Each row of a before or after table is a point. The points were changed in one or more steps. Then noise was added and the rows were shuffled. The steps act on columns, c1 being the first. Write out the steps. A step turns or swaps two columns, mirrors them in a line or flattens them onto one, adds a multiple of one to another, or multiplies or shifts one. Angles are multiples of 10 degrees, from the lower column toward the higher: turns from -170 to 170, lines from 10 to 170 but not 90. Use the fewest steps. Two steps may share a column if one is a turn and the other turns, adds or multiplies; they go together, in the order done. Otherwise the lowest column goes first.
In the rows, zero is written as 128.

Before (9 x 2):
[[150 109]
 [156 108]
 [135 113]
 [174 156]
 [112 112]
 [191 149]
 [177 130]
 [194 105]
 [118 154]]
After (9 x 2):
[[155 127]
 [164 182]
 [103 143]
 [127 105]
 [160 136]
 [163 160]
 [146 181]
 [142 118]
 [193 150]]
Steps: turn c1 and c2 by 40 degrees

Before (12 x 3):
[[138 124  88]
 [157 132 158]
 [140 132  82]
 [181 160 108]
 [115 122 100]
 [102  70 143]
 [165 129 142]
 [109  85 127]
 [ 72  66 149]
 [147 103  71]
 [ 76  84 122]
 [139 134 158]]
After:
[[ 90 140 119]
 [145 153 172]
 [109  95 174]
 [119  85 141]
 [120 153 101]
 [100 154 107]
 [185 174 169]
 [ 74  93 112]
 [155 170 169]
 [136 109 148]
 [121  93 147]
 [180 142 168]]
Steps: multiply c1 by -1; turn c2 and c3 by -120 degrees

Before (10 x 4):
[[ 61 136  99 127]
 [134 132 141 132]
 [166 156 130 112]
 [140 144 116  73]
 [134 194 114  97]
 [138 137 114 137]
 [173 173 124  54]
 [140 135 107 120]
 [101 156 183 109]
 [171 131 114 118]]
After:
[[116 181 141  87]
 [100 138  61 130]
 [143 130 135 134]
 [116 137 171 121]
 [107 142 140 125]
 [125 227 172  86]
 [114 222 135 136]
 [130 170 165 128]
 [113 133 139 140]
 [183 173 100 125]]
Steps: swap c1 and c3; turn c2 and c4 by 30 degrees; multiply c2 by 1.3

Before (14 x 6):
[[155 166 175 115 105 141]
 [ 90  85 100 181 146  83]
 [ 89 103 126 182 198  82]
 [102 132 103 166 129 143]
 [ 90 103 127 130 151 115]
 [131 140 180 134  79 117]
 [108 125 159 131  69 132]
 [ 72 130 122 146 128 104]
 [ 95 115 154 114 132 112]
 [136 112 197 134 102 173]
 [119 152 171  94  99 135]
 [ 89  95 113 175 162  83]
 [143  68  86 159 164  90]
 [121 135 176  93  92 162]]
After, 14 rows:
[[112 152 121 133  88 116]
 [139 115 180 112 157 134]
 [171 135 182 136 147 121]
 [168 143 175  85 133 152]
 [124 159  85 189  90 108]
 [151 170 178 122 148 170]
 [112 155 105 188  80 102]
 [150 122 126 154  79 117]
 [137 113 106 155 103 149]
 [160 123 178  88 124 122]
 [136 156 147 117  96 107]
 [ 83 174  71 170 132 107]
 [ 77 149 118 196  67 106]
 [191 138 157 129 127 138]]
Steps: turn c1 and c5 by 110 degrees; mirror c2 and c3 in the line at 80 degrees; turn c4 and c6 by 20 degrees

Before:
[[115 104 150 138 142 124 157 142 188]
 [101 131  91 149 139 100 115 158 142]
 [123 181 102 138 139 139 117 124 133]
 [137 164 119 147 131 122  83 100 151]
 [137 139 134 158 148 165 119 100 114]
 [132 117 175  88 154 116 157 121 152]
 [159 129 134 104 178 124 144  98 146]
 [124  98 119  70 133 134 145 109 157]
 [131 175  98 168 116 147 117 152 142]
 [102 104 109 118  99  88 174 144 147]
 [153 158  97 143 134 136 131  84 136]
 [108 114  97 107  83  79 152 151 122]
 [ 63 131  97  93 109  74 160 120 132]]
After:
[[125 182 101 113 143 112 142 125 137]
 [156 131 136 174 192 130 105  95 146]
 [ 99 103 143 114  92  87  81 145 145]
 [129 173  93  42 105 121 152 151 142]
 [114 105 145  81 133 144 105 142 190]
 [102 130 124  88 125  83 149 161 142]
 [127  99 119 246 142 127  93 108 157]
 [134 164 127 124 142 118 178 100 149]
 [105 112 149 157  71  76  97 151 123]
 [ 63 130 151 184 110  66  82 120 134]
 [134 117 170 197 159 159  89 122 152]
 [139 140 105  66 165 155 148  99 114]
 [157 157  98  93 158 110 133  84 134]]
Steps: turn c3 and c6 by 50 degrees; turn c4 and c7 by 160 degrees; multiply c4 by 2.5; add -0.5 times c8 to c5

Before, 8 rows:
[[152 101 141  88 110 113  89  94 103 109 163]
 [184 142 150 140 111 176 157 120 141 145 175]
 [103 169 169  96 133 161 135 144 128 151 136]
 [169 122 116 160 181 165  96 117  53 108 124]
 [ 92  85 105  83 186 155  92 120 125 134 181]
 [175  71 150  99 147 136 142 153 128  91 158]
 [120 134 207 164 175 154 151 104  88  99 170]
 [185 142 153 124 166 109 104  55  82 113 103]]
After:
[[100 177 142 124 172 146  97  89  86 131  73]
 [128 124 127 174 133 143 136 153  72 156  79]
 [175 132 132 150 126 103  97 147  37 150 101]
 [163 154 138 140  91 167  88  74 121 150 117]
 [194 114 124 137 126 137 155 141 150 112  60]
 [189 178 123  94 140 147 138 106 114 171 102]
 [108  91 128  96 130 113 121 103 122  96  92]
 [197 112 133 196 129 118 105  97  67 140 152]]
Steps: shift c1 by 10; turn c2 and c10 by -170 degrees; flatten c3 and c7 onto the line at 100 degrees; turn c4 and c8 by 70 degrees; turn c5 and c9 by -40 degrees; turn c6 and c11 by -130 degrees

Before, 10 rows:
[[174 101  93 128 125  89 135 173  83 166 183 175]
 [139 151  97 119 142 132 113 142  53 156 184 131]
 [126 180 130 166 118 134 122 160 125 114 144 124]
 [ 96 142 171 162 109 105 140 107 100 124 129  91]
 [142 173 139 108 170  90 177 125 159  92 101 108]
 [102 113 102 105 114 123  99 159  71 155 143 176]
 [121 112 113 116 122 135  94 156 113 106 192 128]
 [103 167 125 186 164  77 142  84 102  88 108 120]
 [137 140 152 184 160 140 132  86  98 116 104 124]
 [197 108  81 100 100  78  90 159  53 151 141 159]]
After, 10 rows:
[[ 99  96 142 148 132 142 151 162 119 107 170 123]
 [137  71 158 116 198 135 110 143 155  97 120 133]
 [209  98 116 147 206 161 129 159 112  65  86 161]
 [ 88 151 119 155 151 161 129  86 165 165 156 125]
 [106 114 109 204 147 113 150  84 168 184 164 121]
 [103 152 149 169 158 103 122 106 116 154 160  92]
 [174  91 158 156 172 156 101 173 133  92  74 175]
 [128  97 176 113 145 119 168 159 125  85  93 128]
 [135 109 127 120 187  95 122 158 124  70 101 177]
 [169 124 110 145  89 120 144 122 163 190 177 108]]
Steps: turn c4 and c6 by 50 degrees; turn c1 and c6 by 60 degrees; turn c3 and c11 by -60 degrees; turn c2 and c11 by 120 degrees; turn c5 and c9 by 100 degrees; add -0.7 times c8 to c7; turn c7 and c10 by 110 degrees

Before (12 x 14):
[[136 114 133 137  84 100 176 110 117 128 115 106 141 144]
 [133 186 177 162 206 146 119 107 124  83  93 101 161 111]
 [166  69 151  66 122 165  76 103  58 166 148 143  98 189]
 [116 153 191 137 137 143 145 136 172 103 104 136 145 122]
 [ 93 132 147 158 188 135 144 121 143  82 155 142 159 125]
 [198  75 114 106 155 127 125 154 122 160 155  56  75 215]
 [158 159 214 171 192 107  59  84 126  91 184 105 157 131]
 [109 166 164 140 147 108 130 166 122 121 115 136 200 141]
 [153 156 123 140  99 152 150 137 112 124 139 142 107 135]
 [123 144 134 124 106 105 131 147 134  65  84 163 167 143]
 [126 122  99 120 105 138 137 151 158 117 125  85 156 122]
 [173 114 127 128 121 122 171 163 136 122  92 135 146  92]]
After:
[[100 104 133 138 139 131 150 140 202 123  99 136 138 119]
 [111 144 104 171 195 144  58 178 206  84 189 105 192 132]
 [190 143 108 105 157 129 127  70 115 144 147  56  75 214]
 [149 109 152 128 122 101 165  96 131  59  99 137 122  92]
 [ 91 108 167 164 208 149 129 185 172  89 123 104 168 112]
 [114  73 148 139 146 107 121 136 159 152 131 137 196 143]
 [ 74 103 159 124 105 104 121 128 135 111  97 163 166 144]
 [131 154 147 136  86  81 158 129 128 134 129 103 118 144]
 [182 186 158  65 120 184 102 101 124 159 199 142 124 190]
 [116 113 104 120 104 128 141 110 111 118  98  86 152 123]
 [135 104 126 139  98 138 161 143 119 111 146 142  98 133]
 [ 71 132 103 158 187 126 146 136 149 131 141 145 149 123]]
Steps: turn c1 and c10 by -60 degrees; add 0.7 times c14 to c10; turn c2 and c8 by 130 degrees; turn c3 and c9 by 70 degrees; turn c3 and c11 by 50 degrees; add -0.5 times c7 to c13; turn c6 and c7 by 30 degrees

Before, 14 rows:
[[122 141 122 152  76 140 151  94 108 113 120 114 128 161 146 103 138 172]
 [120 125 127 100 124 144 117 163 154 149 141 153 146 144  91 100 221 168]
 [136 124 133 141 135 130 164 154 100 129 114 141 110 162 130 120 111 139]
 [126 158 106  95  96 132  96 150 182 105 154 141 115 129 121 136 188 139]
 [135 146 109 101  77 101 179  49 153 188 128 149 161 151 152 128 113 152]
 [140 147 156 177 113 144 136 136 164 103 116 153 205 146  30 143 119 128]
 [116 141 140  88 125 116 171 167 142 108 147 138 137 164  90  90 125 153]
 [ 66 157 139 171 104 128 166  10 101 141 169 148 131 139 131 139 206 145]
 [137 122 156  88 106 140 148 154 131 115 166 153 157 163 153 135 116 170]
 [133 136 162  90 124 145  84 164 189 199 190 111 107 162 141  82 130 158]
 [ 58 177 155 123 120 149 170 116 151 144 117 151 129 164 130 132 152 157]
 [ 86 219 165  91 114 132 148 148 144 124 124 129 117  18 127 138 113 168]
 [108 139 156 160  96 144 183 107 113 118 122 107 154 163 140 123 159 104]
 [133 167 174  95 138 140 129 165 136 124 123  79 119 162 116 144 128 157]]
After:
[[129 123 134  99 137 189 125 130 173 128 148 153 109 161 131 119 113 189]
 [136 167 174 105 117 200 133  84 124 123 129  97 121 161 116 145 127 207]
 [141 123 127 104  16 204 124  91  99 148  48 170 144 143  89 101 222 217]
 [155 178 156 142  99 209  47 126 125 143 122 143 129 165 128 131 151 207]
 [164 147 155 103 147 205 135 171 114 106 153 160 203 146  30 143 117 178]
 [149 159 106 118  91 192 138  89  69 106  75 151 116 129 120 136 188 189]
 [161 142 139 107 143 177 103  78 146 108 115 156 139 164  91  90 125 205]
 [119 157 140 224  67 189  58 208 156 141  47  88 132 139 128 139 207 197]
 [145 139 156 137 111 205  91 164 172 119 126  95 155 164 141 122 162 155]
 [179 147 108 210 192 161 118 129 150 187 164 109 162 149 152 129 114 202]
 [150 136 164 108 160 204 147  81  59 199  74 132 109 162 142  81 131 209]
 [124 142 121 151 155 198 113 163 155 113 154  97 129 163 146 102 138 222]
 [144 122 155 117 181 203 130  83 145 116 114 166 156 163 151 134 117 221]
 [145 220 164 122 156 192  80  83 121 125 148 138 118  16 128 137 114 219]]
Steps: turn c1 and c7 by 110 degrees; turn c1 and c9 by -130 degrees; add 0.5 times c8 to c12; turn c4 and c8 by 110 degrees; add 1.5 times c17 to c5; turn c5 and c11 by -150 degrees; shift c6 by 60; shift c18 by 50

Before, 14 rows:
[[ 38 113 135 146 128 156 172  76 118 112 138  82 156 107 166 119 155 162
  149 145]
 [187 100 107 119 116 197 127 137 154 158 199 141 150 154 112 137  79 120
  128 133]
 [ 84 126  63 102 128 119  84 121  71 117 119 131 155  80 184 123 145 142
  138 120]
 [154 102  98  83 106 122  59 135 156 157 144 125 140 168  89 122  67 120
  158  88]
 [ 97 128  37 147 166  88 105 100  93 135 110 107 182 106 137 129 141 148
  153  64]
 [ 94  95  82 140 144 129 143  95 135  99 106 103 113  71 161 111 172 162
  130 109]
 [ 74 149 112 162 137 150 136 111 106 117 139 132 117 118 127  88 166 171
  117 151]
 [106  67 141 132 121 175 137 153 147 151 190 133 134 126  97 165  68 138
   56 157]
 [123 132  71 131 105 154  36 146 153 126 125 115 181 133 133 115 111  76
  136  55]
 [136 111 101 119 125 120  79 136 184 141 154 125 175 156 121 166 140 103
  137 132]
 [ 92 132 122 169 146 155 129 102 131 158 161 107  94 107 181 134 106 189
  118 149]
 [ 90  98 104 150 106 176 136 103 124 113 113 106 130 189 162 144 144 134
  102 145]
 [ 92  91 100 113  95 178 152 143 158 215 225 180  92 124 117 156  80 138
   86 133]
 [ 90 119  76 178 111  99 145 136  94 124 149  91 112  88 157 113 136 154
  163 130]]
After, 14 rows:
[[143 116 130 136 130 112  68 134 158 142 155 134 175 156 122 179 137 109
  138 150]
 [136  89 129  89 186 186 157 139 154 216 222 116  92 124 121 153  76 139
   74 152]
 [ 93 119 146  39  87 155 173  75 116 106 140 160 153 111 159 121 151 159
  150 123]
 [102  97 150  98 112 167 139 106 138 110 115 159 131 183 170 127 143 137
   93 143]
 [127 134  57 124 126 148  31 147 113 128 128 152 180 129 132 152 113  73
  144 181]
 [140 125 121  76 129 121  86 121 121 119 124 120 160  78 187  71 143 140
  144 187]
 [143 101 131 182 147 204 125 140 134 162 201 128 155 156 116 154  82 120
  133 147]
 [ 78 136 146 103 107 143 130  97 129 158 156 134  91 109 173 129 110 183
  109 129]
 [ 75 148 158  80 126 148 131 108  92 119 139 117 117 116 128 106 167 171
  113 150]
 [110  92 111  97 103 127 142  96 110  93 107 133 113  65 160 133 171 165
  133 176]
 [ 74 119 133 101 110 103 144 136 113 118 148 164 115  92 157  92 137 163
  177 181]
 [ 99 124  61 102  92  92 104 101 128 141 117 127 181 107 139  92 143 143
  156 222]
 [174 110  85 148 131 122  61 134 121 155 146 144 130 171  90 154  63 123
  171 164]
 [123  62 161 104 139 168 141 157 165 154 185 131 137 125  92 146  66 139
   35 116]]
Steps: turn c1 and c4 by 80 degrees; turn c3 and c20 by -90 degrees; multiply c5 by 0.7; turn c5 and c12 by -130 degrees; swap c9 and c16; multiply c19 by 1.3
